Rows are points. The points of each table are mixes of a few directions, plus a little noise. Count the directions of each table, and those that both share. Where both have some left over, give the other angles between the two spaces (their principal angles), to ten degrees, smallest first.
(in the rows, 128 means zero)

First (6 x 3)
[[ 72  92 169]
 [191 147 102]
 [166 161  92]
 [152 137 117]
 [ 79  84 176]
 [109 147 113]]
Second (7 x 3)
[[184 161 109]
 [126 104 169]
 [106 106 152]
 [ 87 116 122]
 [119 103 168]
 [ 89 116 123]
 [185 191  54]]
Directions: first 2, second 2, shared 1; angles 30

First (8 x 4)
[[116 188 103  89]
 [ 38 158 181 123]
 [ 76 147 158 125]
 [157 133 102 120]
 [192 125  79 119]
 [113  89 163 157]
 [144 100 131 145]
 [187  82 106 149]]
Second (6 x 4)
[[140 120 171  79]
 [103 142  39 230]
 [142 120 176  76]
 [121 132 106 154]
 [132 126 147 107]
 [129 126 130 125]]
Directions: first 2, second 1, shared 0; angles 80

First (10 x 8)
[[ 94 185 104 165  94 183  83 140]
 [119 220 174 117  91 136 130 151]
 [136 105  73 139 124 161 138 123]
 [152  96 121 114 162  88 194 110]
 [182 149 171 100 170  61 100 197]
 [102 108 158 121 125 109 193  69]
 [152 110 109 146 178  89  78 168]
 [117 127  83 163 139 145 119 125]
 [114  29 159  89 107 130 145  67]
 [110 145 129 125  83 178 100 128]]
Second (8 x 8)
[[110 174 162 138 117 129 118 114]
 [142 103 154  66  78 143 134 170]
 [155 102 205  76 120 112 114 101]
 [155 145 123  95 100 149 131 172]
 [ 93 144  53 221 162 158  56 118]
 [ 89 157 183 152 135 100 139  73]
 [151 150  68 160 170 117 168 135]
 [130  52  81 117 141 117 163 141]]
Directions: first 5, second 5, shared 4; angles 60

First (9 x 11)
[[114 125 154 115 102 125 115 111 163 160  94]
 [ 95 114 162  78 185 177 104 125 128 192 157]
 [131 110  81 152 142 159 120 151 108 137 160]
 [172 138 117 180 118 111 131 104 134  94 140]
 [124 202 151 179  92  89 118 135 134  66  63]
 [172 136 141 125 157  97 176 111  97  60 164]
 [140  99  78 117  76  90 121 121 171 178 122]
 [103 120 112  58 147 111 139 156 115 159 147]
 [103 112 151 148 136 192 131 144 100 111 106]]
Second (9 x 11)
[[137 153 117 148 149 152 174 114 172 132 126]
 [152 194  99 181 184 191 249  92 243 139 122]
 [129 132 126 132 132 132 136 126 136 129 128]
 [112  86 147  94  92  87  50 151  54 121 132]
 [127 124 130 125 125 124 121 130 122 127 128]
 [138 154 117 149 150 153 175 114 173 132 126]
 [118 101 140 106 105 102  79 143  81 123 130]
 [121 109 137 112 112 109  93 139  94 125 130]
 [118  99 141 105 104 101  75 144  78 123 131]]
Directions: first 6, second 1, shared 0; angles 70

First (9 x 14)
[[ 87  33 219  15 101 131 103 163  87 147 101 193  91 125]
 [171 229  35 249 157 126 154  88 173 108 156  60 167 131]
 [109  84 168  75 116 129 117 145 108 137 115 156 110 126]
 [127 124 131 125 128 127 128 132 127 128 127 131 127 127]
 [121 112 144 109 123 130 125 134 119 131 126 139 122 129]
 [126 119 134 117 126 128 126 133 122 129 127 134 126 127]
 [136 145 109 152 132 128 132 120 138 124 133 115 135 129]
 [125 121 137 118 126 129 126 132 126 131 126 132 122 125]
 [152 184  77 193 144 126 140 108 152 117 142  93 150 128]]
Second (9 x 14)
[[115  59 169 101 100 108 152 122  95 111 153 118 105 127]
 [125  42 153 116  99 108 161 114  87  99 175 102 111 123]
 [142 178  85 182 130 136 120 124 145 139 122 109 157 124]
 [129  93 131  32 170 177  52 180 132 161  90 215 137 118]
 [118 170 151 135 128  97 167 109 149 111 122 109  95 148]
 [148 181  84 142 165 152 104 135 160 139 114 139 149 127]
 [132 183 105 134 149 148 100 141 151 150  96 149 147 128]
 [142  59 118 134 120 121 148 114  99 101 182 100 128 118]
 [102 189 156 170  88 108 145 119 132 149  92 109 124 134]]
Directions: first 1, second 4, shared 1

First (11 x 18)
[[124 110 167 146 155 138 166 171 132 171 180 186 142 126 144 126 127  90]
 [ 88  92 140 157 170 120 102 121 170 148 157 165 141 132 142  62 151  91]
 [190 144  88 158 116  88  96 128 127  65  24  96 157 113 117 136 139 138]
 [191 155 126 147 146 110 162 127 106  98  87 100 148 104 114 144 117 112]
 [ 38  94  91 138 128 134  97  97 123 169 153 135 144 116  82 121 112 139]
 [103 119 182 120 174 152 173 125 140 172 219 155 111 133 148  93 126  86]
 [119 140 137  80  75 157 141 151 107 144 152 131  95 150 139 181 117 170]
 [122 149 143  73  91 157 142 125 115 133 158 109  83 151 143 157 120 163]
 [176 132 149 114  97 125 107 176 157  97 100 154 109 163 188 129 163 139]
 [ 62  97  81 169 140 121 124 114  96 172 130 140 179  89  55 148  95 124]
 [196 176 105 106 116 104 101  74 134  40  45  38 102 131 136 112 141 154]]
Second (10 x 18)
[[143 154 158  66  74 151  87 109 157 119 113  94  74 158 151 145 134 174]
 [163 104 180 174 129 135 187 249 112 201 151 240 184 107 129 201 111  87]
 [ 45  96  93 118 133 132  91  96 144 127 167 133 107 155 142  70 151 141]
 [196 140 140 166 142 107 156 164 115 121  82 139 169  99 114 160 118 102]
 [116 155 129 101 143 144 170  76  96 131 165  74 104 116 102 133 100 132]
 [159 126 151 145 123 127 143 175 126 148 119 164 150 120 130 160 123 116]
 [122 104  93 153 125  99  62 127 165  88  76 136 140 143 149  81 167 132]
 [117 125 146  84  73 143  62 133 174 124 115 134  87 170 167 126 154 169]
 [108 132 104 137 163 124 158  90 101 122 150  99 133 111 104 108 115 115]
 [112 143  91 139 177 117 166  60  91 103 142  67 131 101  91  97 110 113]]
Directions: first 5, second 4, shared 3; angles 30

First (10 x 24)
[[103  51 175 206 138 218 171  40 119 154 172 148 171  83 176 220  59 156
  129 181 132 185  81 161]
 [152 173 140 149  64 121 155 143 165 126 173 109 135  76 138  60 143 100
  145  19 133 103 128 192]
 [ 85 144 138  80 108 103 151 196 134 122 109  81 154 147 139  58 212 143
  131 138  70 109 138 163]
 [138  81 116 151 185 156  99  66  98 135 112 172 110 147 117 225  58 140
  113 200 162 163 118  63]
 [158 160 125 142  99 118 131 128 148 127 151 130 116 101 123 101 119 105
  135  62 149 113 132 146]
 [204 169  71 117 157  78  53 120 122 111 106 173  53 151  65 145  80  84
  120  83 200 105 161  41]
 [ 90 147 140  85 101 105 153 190 138 123 117  81 154 140 142  57 208 138
  133 126  72 106 138 170]
 [157 143 101 121 149 107  90 124 121 122 112 152  94 145 100 141 108 113
  123 120 158 120 143  81]
 [ 96 130 131  93 128 114 136 164 126 126 107 104 141 151 133 100 177 143
  127 157  93 122 134 137]
 [ 95  83 144 134 154 158 139 106 107 136 120 130 148 140 144 174 119 157
  123 199 110 155 113 123]]
Second (8 x 24)
[[ 81 112 111  92 152 144 122 108 121 112 114 160 109 142 134 156 141 110
  120 158 149 113 111  61]
 [223 180 146 173  89  67 126 199 140 149 137  51 158 129  98  46 129 167
  139  78  78 144 175 245]
 [126 144  91  96 139 118  95 111 129 108 121 172  79 132 110 139 124  80
  124  97 179  96 127  49]
 [102 104 135 135 135 165 139  85 127 126 139 158 127 112 148 163 109 117
  125 139 147 133 104 104]
 [ 78  83 174 128 136 147 170 162 109 147 110  67 200 152 159 122 177 197
  126 233  38 166 123 200]
 [203 172 121 169 101 104 115 131 148 134 153 123 112 102 103  99  92 110
  136  45 155 119 148 158]
 [ 34  69 137  88 162 171 150 110 107 124 108 139 149 150 165 173 163 145
  120 225 104 136  99  89]
 [180 166 110 146 115 113 106 113 142 122 146 151  91 104 106 120  94  92
  131  52 176 109 138 114]]
Directions: first 3, second 3, shared 2; angles 50

First (9 x 32)
[[130 157 155 152 136 219 131 117 160 139 184 172 128 148 119 105 126 155
  118 127 111  99 169  45 133 192  77 140 155 162 135 150]
 [ 80 184 190 185 126 210 148 104 114 100 205 159 128 183 117 108 139 156
   88 155  96  99 134  57 135 229  43 163 157 139 148 140]
 [ 31 179 188 183 109  89 162 109  32  51 155  89 129 191 129 140 154 126
   79 178 100 137  53 169 129 184  75 171 120  70 148 101]
 [129 145 129 128 133 156 130 130 139 129 141 136 131 131 130 122 127 143
  139 123 118 124 145 105 128 142 120 133 128 129 122 132]
 [146  93  99 100 126  68 119 139 124 137  82 105 127 101 133 142 124 105
  141 120 148 146 111 181 124  71 174 111 112 117 121 118]
 [160  39 129 128 116  81 105 111 132 166 100 144 109 106 105 134 122  68
   74 141 179 119  98 157 135  96 137  95 158 182 159 140]
 [186  76  66  71 134  75 105 152 161 165  63 112 129  71 137 140 114 108
  172  96 158 149 141 174 122  38 206  92 107 130 107 125]
 [126 107 124 124 122  86 126 127 111 125 106 113 125 123 127 138 130 108
  118 134 141 137 103 164 127 105 142 122 123 122 132 121]
 [164 171  74  79 151 169 127 163 180 140 116 123 147  97 154 122 117 180
  223  79 101 143 196 101 119  96 177 127  91 100  79 127]]
Second (8 x 32)
[[170 165  63  67 152 157 125 169 182 143 103 116 148  89 157 126 115 178
  233  74 105 149 196 112 117  80 192 122  86  94  73 124]
 [117  69 158 156 109  76 121 102  94 132 121 131 110 139 106 137 133  73
   52 163 164 120  72 164 135 128 107 117 159 160 167 129]
 [147  78 140 138 122 123 113 112 138 156 128 151 115 122 109 125 124  95
   85 139 158 112 118 123 134 128 116 111 158 174 154 142]
 [ 51 195 168 166 119 122 160 120  64  63 159  98 135 179 137 133 148 150
  114 156  90 136  90 141 127 179  87 169 113  70 130 107]
 [163  23 118 119 112  44 102 115 122 164  77 127 109  97 108 143 122  54
   74 141 189 130  82 191 133  69 156  88 149 173 159 131]
 [ 85 249 121 122 145 186 160 154 122  75 159 101 155 154 162 121 136 210
  209 108  58 145 169  95 118 165 124 172  81  48  82 110]
 [175 122  98 100 142 170 115 141 184 164 125 151 132 100 131 116 114 145
  165  98 130 122 180  90 126 112 150 112 129 152 111 142]
 [116 122 157 155 123 145 129 110 121 128 152 145 121 147 115 123 131 119
   90 145 132 111 118 108 133 163  93 132 152 151 149 137]]
Directions: first 3, second 3, shared 3

First (11 x 32)
[[126 167 160 139 116 186 141  76 169  85 196 118 109  94  96 114 108 138
  161 135 164 161 124 120 100 105 141  92 115 130 138 129]
 [136 114 131 130 138  66 137 163 102 150  73 117 141 153 150 144 141 116
  105 135 113  84 171 123 165 149 104 135 151 139 127 123]
 [134 109 120 122 140  73 124 163 100 151  75 122 139 152 149 140 144 111
  102 131 105  89 160 125 160 147 112 138 146 130 126 124]
 [119 100  90 113 128 134 111 148 110 153 112 153 137 138 141 125 134 135
  118 112 107 144  82 144 114 130 140 164 115 115 115 133]
 [127  91  99 127 132  87 129 173  93 172  72 148 151 158 157 143 135 140
  105 115 107 116 113 140 139 144 115 177 136 132 115 129]
 [131 183 177 139 118 189 140  62 181  66 213 103  99  85  85 111 110 125
  165 146 170 153 147 111 108 102 142  64 119 131 147 127]
 [120 130 101  93 131 178  85 105 140 104 169 132 106 106 111 102 141 103
  133 127 108 148  92 130 106 114 166 106 103  96 130 133]
 [128 180 187 171 102 195 176  63 185  87 209 123 118  91  92 125  83 174
  178 130 200 182 119 123  88  99 126 105 118 154 140 128]
 [115 126 103 114 119 189 108 107 142 120 172 150 120 109 114 109 121 142
  144 114 130 177  62 143  86 109 158 138  98 109 122 136]
 [138 113 125 118 147  57 121 167  96 145  66 110 135 154 150 143 153  94
   96 142  97  66 186 118 178 152 107 122 154 128 131 122]
 [133  96 116 134 138  56 138 182  87 173  51 133 154 166 163 151 139 131
   99 123 107  89 152 133 163 155 100 166 152 141 119 124]]
Second (8 x 32)
[[147 184 157 128 119 158 196 106 223  97 121 143 128 111 110 126 130 125
  102 102 167 164 167 123  86 129 129  90 118 135 130 144]
 [108  69  99 129 139  96  60 152  30 162 134 114 128 145 147 129 126 131
  156 156  87  91  88 131 172 126 124 167 138 122 126 111]
 [136 158 142 127 124 143 162 116 177 112 126 135 129 121 117 127 129 126
  112 115 149 147 149 126 106 128 130 109 123 132 128 137]
 [103  57  94 130 141  93  43 158   7 170 137 112 129 148 152 132 127 131
  161 162  79  82  78 132 179 125 124 174 140 121 124 109]
 [149 178 154 127 118 154 190 107 216  98 122 139 127 114 112 126 132 126
  103 102 165 162 164 125  90 130 131  95 121 134 131 144]
 [120 110 120 129 132 118 108 135  98 139 131 123 129 133 134 129 128 128
  137 134 117 119 115 129 141 127 127 139 134 126 129 122]
 [109  77 103 128 137 102  64 150  41 158 133 116 131 143 144 130 127 131
  155 153  90  94  92 130 168 128 128 161 134 124 124 115]
 [151 191 158 127 118 161 204 102 231  93 121 143 128 111 107 127 130 125
   97  96 174 168 172 124  83 131 131  88 119 133 131 142]]
Directions: first 3, second 1, shared 0; angles 50

First (10 x 32)
[[149 118 143 124 133 130 123 127 151 124 153 116 109 115  98 101  81 100
  147 172 152 113 135 139 137 111 180 138 101 168 102  77]
 [104 116 154  95 123 147 175 106 132 112  99 133 108 115 122 121 129  94
  110 162 146 112 149 131 135 169 143 134 126 144 114 123]
 [128 127 137 115 125 139 133 122 130 117 131 126 127 135 128 125 130 120
  127 128 137 127 131 130 127 145 140 139 133 129 127 129]
 [142 133 110 167 129  93  71 160 145 163 167 117 135 134 110 110  89 157
  159 139 118 136 122 140 134  53 136 119 101 147 119 100]
 [142 128 118 133 141 129 149 119 114 123 106 138 124 102 137 146 142 118
  117 118 121 123 116 112 124 136 109 112 133 114 135 132]
 [102 128 126 127 122 123 142 127 122 137 104 136 128 125 136 134 143 135
  115 130 118 129 136 127 131 133 104 117 131 122 131 146]
 [139 124 130 129 134 128 134 125 132 126 129 127 119 114 119 124 115 114
  131 143 134 121 127 127 131 123 140 126 119 139 120 110]
 [136 122 135 113 138 144 167 108 120 109 103 136 115 102 131 138 137  98
  113 135 136 115 126 116 127 160 129 124 132 125 126 125]
 [148 161  86 166 118 115  38 164 104 139 181 120 192 205 171 158 179 218
  148   7  89 178  91 123 100 103  77 142 176  58 182 197]
 [ 92 123 141 111 116 132 149 123 130 130 107 132 123 133 129 123 135 124
  114 146 130 125 147 135 134 146 123 129 129 134 123 140]]
Second (10 x 32)
[[137 123 146 100 127 149 150 118 142 119 133 136 121 117 111  99 120 119
  149 167 166 108 140 140 149 127 162 128 126 137 105 108]
 [125 134 143 100 110 138 125 126 123 116 139 137 135 157 123 118 137 123
  141 127 147 129 125 130 140 136 143 140 144 122 121 135]
 [167 132 121 163 133  92  81 131  98 102 150 105 115 149 131 180  97  62
   99  67  80 155  76  87  87 148 129 157 120 149 152 107]
 [129 144 126 142  96  72  73 151  94 137 143 142 130 178 112 147 109  96
  135 104 101 150  81 101 138  88 114 127 125 139 126 123]
 [156 120 124 122 151 132 187 107 119 126  83 155 104  56 116 131 127  91
  126 170 144  95 117 110 148 119 123  86 115 128 108 100]
 [ 95 120 126 137 135 148 124 133 156 137 137 100 138 135 147 118 136 176
  116 121 121 138 170 158 107 149 126 146 127 128 143 151]
 [104 115 132 129 138 144 144 127 160 141 126 113 123 108 127 104 118 153
  126 163 137 119 169 156 127 130 140 129 111 143 121 122]
 [125 138 114 146 115  94  99 151 122 159 134 144 137 137 116 121 120 148
  150 137 120 132 114 127 149  66 111 104 119 127 118 125]
 [169 126 111 147 163 161 123 120 141 108 152  99 140 111 153 141 141 156
  123  82 123 134 129 132  92 159 135 147 141 105 157 136]
 [ 72 128 138  94 112 150 175 117 124 133  85 150 137 131 145 121 176 155
  114 141 139 122 158 139 143 158  97 115 152 102 129 175]]
Directions: first 4, second 6, shared 4

First (11 x 32)
[[153 130 176 199 138 108 119 149 155 120 111 162 126 177 145  87 140 146
   92 115  94 125 104 127 139 105 139 163 170 148 166 134]
 [103 129 131  88  99 102 117 171 113 123 170  69 127 113 145 105 139 123
  168 171 160 146 143  63 105 156 169 135 108 102 219 179]
 [127 112 136 135 117 119 116 160 144 135 128 120 136 115 126 112 152 135
  108 129 136 146 141 106 108 122 135 136 143 130 175 145]
 [147 169 122 104 111 137 141 136  48 162 150 143 115 164 111 133 110 120
  192 135 127 101 169 126 148 145 130  96  93  97 169 147]
 [138 141 126 159 125 110 146  90 152 124 102 130 125 185 148 133 105 145
  121 147 119 105 105 151 145 143 112 134 128 159  97 120]
 [124 104 106 123 124 138 126 124 153 141 108 126 142  96 112 146 142 133
   95 118 140 141 142 141 109 121 103 117 134 142 104 114]
 [154 134  55 104 125 182 161  60  97 189  79 175 137 120  67 210 104 129
  119  93 134  98 179 218 141 127  39  54  98 144   7  69]
 [113 134 160 148 151 107 124 114 154  75 142 115 116 146 170 104 114 123
  133 141 111 126  67 115 144 129 162 169 140 132 111 128]
 [113 118 114 100 139 144 126 116 127 118 136 120 129  88 121 145 127 115
  131 120 136 136 124 134 124 125 126 121 120 119  89 113]
 [110 128 165 143 148 106 117 132 154  75 150 109 118 134 169  96 124 122
  132 141 115 135  73 101 136 127 171 172 143 126 134 137]
 [126 109 117 104 130 154 115 155 112 147 134 140 137  72  95 137 152 117
  117  99 136 148 161 127 110 108 121 111 132 110 136 123]]
Second (10 x 32)
[[153 138 135 156 114 157 145 132 106 156 143 172 103 161 103 108 107 145
  135  87  97 122 141 169 157 120  83 100 121  93 142 133]
 [141 131 126  75 172 127 124 127  95 157 135  91 157 178 129 153 116 154
  135 147 156  84 136 107 109 122 157 108 109 146 115 104]
 [124 115 121 132 112 129 122 140 160 128 120 123 132  96 126 134 131 119
  106 104 133 148 124 124 116 128 112 128 138 126 128 145]
 [116 154 124 104 145  74  95 139 148 105  93  94 152 107 168 164 132  70
  148 133 155 117 100  62 110 148 173 163 147 168 126 141]
 [137 143 155 167  77 151 167 110  83 112 172 150  96 156 131  87 109 151
  142 159  96 136 132 153 162 142 160 123  99  76 150 182]
 [129 119 122 101 207 137 118 117 111 151 132 136 130 179 106 125 133 164
  146 129 126  93 138 158 132  96  88 123 135 153 113  26]
 [139  95 105  96  99 142 123 155 164 160 110  90 164  82 117 170 127 131
   69  93 170 142 145 101  79 132 125  91 123 126 115 176]
 [117 178 130 178 112  88 119 109 115  85  90 183 105 108 148 124 148  59
  180 142  93 139 122 131 169 144 134 179 153 152 141 120]
 [ 93  73 109 148 128 145 131 102 169 110 128 138 121  70 103 101 175 158
   85 154 122 177 146 178 119 107  88 143 144 141 111  72]
 [134 133 149 125 114 128 135 141 128 119 158 102 123 147 153 116 101 135
  133 127 132 124 101 100 128 141 160 124 114  99 142 181]]
Directions: first 5, second 6, shared 2; angles 50, 70, 90

First (8 x 32)
[[131 128 128 129 125 131 128 129 130 127 130 130 130 128 129 127 128 121
  127 128 128 129 129 127 129 132 130 125 132 129 127 129]
 [142 132 122 134 117 141 131 133 131 119 134 134 136 125 131 122 126 105
  125 127 123 132 130 124 133 140 137 119 142 136 124 128]
 [ 72 109 152 105 174  75 117 103 109 162 102 101  95 140 119 147 136 227
  142 129 147 107 123 144 110  75  91 165  69  94 144 125]
 [ 75 112 150 107 171  79 116 106 112 160 103 104  98 140 119 146 135 220
  143 131 147 108 121 143 111  78  93 164  72  97 141 125]
 [179 146 106 148  88 175 139 150 144  98 152 151 158 117 137 111 121  39
  115 126 111 147 133 114 144 176 161  94 180 158 115 131]
 [156 137 116 140 106 155 133 140 136 110 141 141 143 122 132 119 124  80
  120 128 119 137 131 120 136 154 146 108 157 145 120 128]
 [117 124 134 123 139 116 127 122 124 136 122 122 120 130 125 131 131 151
  132 128 132 123 127 131 124 117 119 136 114 121 130 127]
 [156 137 117 140 106 155 134 140 136 111 141 141 144 122 132 118 122  80
  120 125 119 137 132 119 137 154 146 109 157 144 121 129]]
Second (10 x 32)
[[129 137 124 132 118 145 143 114 130 131 146 131 135 137 142 128 102 109
  127 118 131 133 130 124 123 140 133 133 145 130 125 118]
 [ 82 122 161 107 184  59 103 118 104 151 105 105  84 139  98 153 147 249
  128 136 148  89 104 141 105  71  89 173  61  92 134 123]
 [114 112 141 119 149 103 117 134 124 124 100 119 116 117 109 130 165 170
  136 139 123 123 134 136 125 101 116 135  97 113 138 136]
 [138 139 136 143 108 188 189  98 144  74 143 137 147 119 131 116 133  98
  131 122  95 155 171 124 103 133 152 144 163 110 141 105]
 [120 110 112 121 125 114 103 140 125 165 116 124 131 131 146 127 119 111
  137 128 143 130 121 132 150 136 121 106 122 147 126 148]
 [124 117  98 127 104 141 118 126 131 175 138 129 146 140 171 122  82  71
  139 115 147 142 124 125 153 158 130 100 148 158 121 140]
 [163 183 134 146 115 150 149 118 125 107 186 144 127 148 123 137  79 112
   92 114 136 107  95 110 108 154 143 151 165 129 102  92]
 [132 102 120 130 114 154 138 137 143 103 100 131 147 103 129 109 169  94
  147 138 100 160 169 133 140 130 141 103 135 132 145 146]
 [149 141 123 135 122 129 119 145 128 121 138 137 130 126 122 128 124 112
  115 129 129 122 113 122 134 142 135 118 139 140 117 129]
 [128 117 132 122 142  99 101 151 124 130 107 124 117 118 109 131 159 154
  128 140 128 118 119 133 138 115 120 120 104 129 129 143]]
Directions: first 1, second 4, shared 1

First (8 x 32)
[[147 175 140 127 136  98 143 140 124 119 132 123 111 128 140 152 138 117
  138 131 113 110 134 148 143 126 125 116 126 126 134 131]
 [ 41  93 191 153 119 155 117 107 117 161 100 110 172  90 165 186 115 116
   66  76 140 104  72  83 130 112 199 108  31 145 119 109]
 [163 108  92 124 125 124 127 135 136 102 136 122 136 149  97  89 106 124
  149 139 133 160 156 149 121 139  95 142 172 129 129 135]
 [140 128 119 126 137 106 126 140 120 131 138 121 109 120 107 116 119 104
  132 143 110 130 122 146 140 134 117 155 146 135 129 135]
 [156 125 115 126 131 117 137 131 135 115 133 122 127 147 114 120 117 126
  144 131 132 143 145 148 128 133 107 125 154 127 124 132]
 [ 83 104 192 140 150 143 145  92 142 198 112 132 117 132 166 214 146 155
   96  92 156 103  73 100 130 109 172  82  73 121  93 109]
 [153 157  97 118 107 138 126 138 131  82 130 140 142 139 132  91 137 145
  153 141 127 136 174 131 115 132 106 123 151 117 149 133]
 [140 132  78 109 118 143 103 141 120 116 141 155 109 118 104  55 147 138
  146 172 110 137 148 118 117 137 103 173 171 121 147 138]]
Second (11 x 32)
[[130 123 130 144 113 107 117 121 115 145  95 145 136 130 138 113 156 100
  131 140  89 118 135  95 149 122 133 117  89 135 167 102]
 [122 143 116 135 127 110 135 138 112 135 114 154 132 134  94 129 123 118
  120 126 119 111 142 127 141 102 120 130 140 125 131 133]
 [123 140 120 124 134 129 138 136 125 123 136 134 127 130 105 135 113 137
  122 122 142 124 133 144 126 116 122 133 153 124 113 144]
 [137 108 141 141 112 119 108 111 128 142 102 123 132 125 171 111 162 103
  139 143  92 131 122  90 138 145 141 113  72 138 171  94]
 [140 103 145 137 113 127 107 108 135 138 110 112 129 123 184 112 163 110
  142 144  97 138 117  94 132 156 145 113  70 137 166  94]
 [127 128 130 115 138 147 133 130 140 115 153 111 122 125 130 137 113 149
  129 121 154 139 121 149 111 138 127 135 150 124 103 144]
 [127 132 124 138 120 110 127 129 114 139 106 148 134 131 117 121 138 110
  125 132 107 116 138 113 144 112 127 125 117 130 147 118]
 [123 140 122  75 176 199 162 149 172  73 234  70 104 119 105 173  46 220
  121  92 249 163 105 229  62 154 114 163 245 108   8 208]
 [122 141 120 114 142 142 143 142 134 114 155 124 124 128 100 143  97 153
  120 114 163 130 128 162 114 120 118 142 175 120  88 158]
 [126 132 124 139 120 109 127 129 113 139 105 149 133 132 115 121 138 109
  125 133 107 116 138 112 146 112 126 124 116 129 147 118]
 [134 117 134 144 112 110 113 117 121 144  97 136 134 129 151 112 159 100
  135 143  90 123 130  92 145 131 137 116  82 136 169  98]]
Directions: first 5, second 2, shared 0; angles 60, 70
